Rows are points. Any point is a mix of the corners, with weights that add up to 1. It lies inside the corners' shape when no weight is negative. Is each point inside? If not, which corners have a negative weight?
(in the rows, 128 means zero)

Corners:
(1): [95 71]
(2): [141 203]
(3): [133 101]
Points:
[135 196] => outside (3)
[103  82] => inside
[109 107] => inside
[122  98] => inside
[131 170] => inside
[100 106] => outside (3)
[114 109] => inside

Corners:
(1): [  9 133  55 128  94 125]
(2): [150  76 106 101 107  95]
(3): [ 54  94  95 153  88  87]
(4): [158 140 202 116 197 123]
(5): [162 136 153 131 113 114]
(6): [ 55 138  31 157 130  96]
(7): [177 104 202 161 171 227]
Points:
[146 115 140 138 134 130] => outside (1)
[112 100 146 135 132 151] => outside (5, 6)
[119 101 133 130 120 131] => outside (6)
[131  95 131 141 143 133] => outside (1, 5)
[128 120 118 121 138  87] => outside (1, 7)
[156 109 126 123 136 116] => outside (1, 3)
[113 114 145 137 139 121] => inside

Corners:
(1): [102  55 109 105  46 143 123 103  87]
(2): [156 198 178 152  98  96 100 142 173]
(3): [198 188 218 151 209 173 208 142 104]
(4): [ 93 121 131  92  90 105 130  91 163]
(5): [138 156 167 152 131 117 121  83 200]
(6): [162 104 116 127 100 149 172 157  78]
(7): [110 167 103 178  86 115 138 156 120]
(8): [110 189 149 145 171  69  92  50 196]
(9): [142  86 145  82 109 190  69 141 120]
(10): [158 112 212 166 191 125 178 129 123]
Points:
[145 136 145 139 118 140 123 134 128] => outside (4)
[133 173 156 144 118 119 112 114 165] => outside (6, 10)
[110  97 111 100  89 145  93 106 133] => outside (2, 3, 10)
[139 132 153 138 119 133 145 128 133] => outside (8)
[142 127 151 139 131 137 170 122 111] => outside (2, 9)
[160 154 173 154 150 141 157 138 121] => outside (4)

Corners:
(1): [106  71 121 152 174 155  98 127 143 105 135  33]
(2): [ 86 103  94  94 130 138 152 111 154 126 136  71]
(3): [111  39 137 124 121 169 178 170 154 129  81 109]
(4): [119 144 153 121 107 106  82  77 136 122 145 171]
(5): [166 128   7 181 105  86 114  91 132 112  86 128]
(6): [106 120 139 155 115 136 147 109 136 155 126 147]
(7): [108 138 143 135  99 170 116  93 130 106 144 151]
(8): [119 162 165 122  96 167 172 238 146 174 102 180]
(9): [184  83 157 199  98 107 113 100 103 115 118 132]
(10): [115 150 139 107 114 163 112 108  92 178 129 152]
(11): [122  99 121 146 123 132 149 118  94 122 136 164]
(12): [119 141 163 136 141 137 158  98  78 141  86 141]
(13): [215 146  59 124 153 111 120 100 140 143 100 142]
Points:
[122 114 123 144 118 146 139 120 132 135 112 126] => outside (4, 11)
[166  92  74 162 141  99 111  86 130 103 106  98] => outside (6, 7, 8, 10)
[144 115  96 151 135 115 130 116 125 124 115 124] => outside (3, 7, 10)
[157 109 130 158 115 125 123 109 115 130 115 135] => inside
[117 122 145 134 118 143 142 153 127 145 114 138] => outside (7, 13)
[126 124 124 133 113 131 131 111 126 133 120 148] => outside (1)
[152 127 107 158  95 138 136 127 123 134 112 170] => outside (1, 2, 4, 12)
[145 123 121 142 124 144 138 129 115 147 109 145] => outside (2, 4)
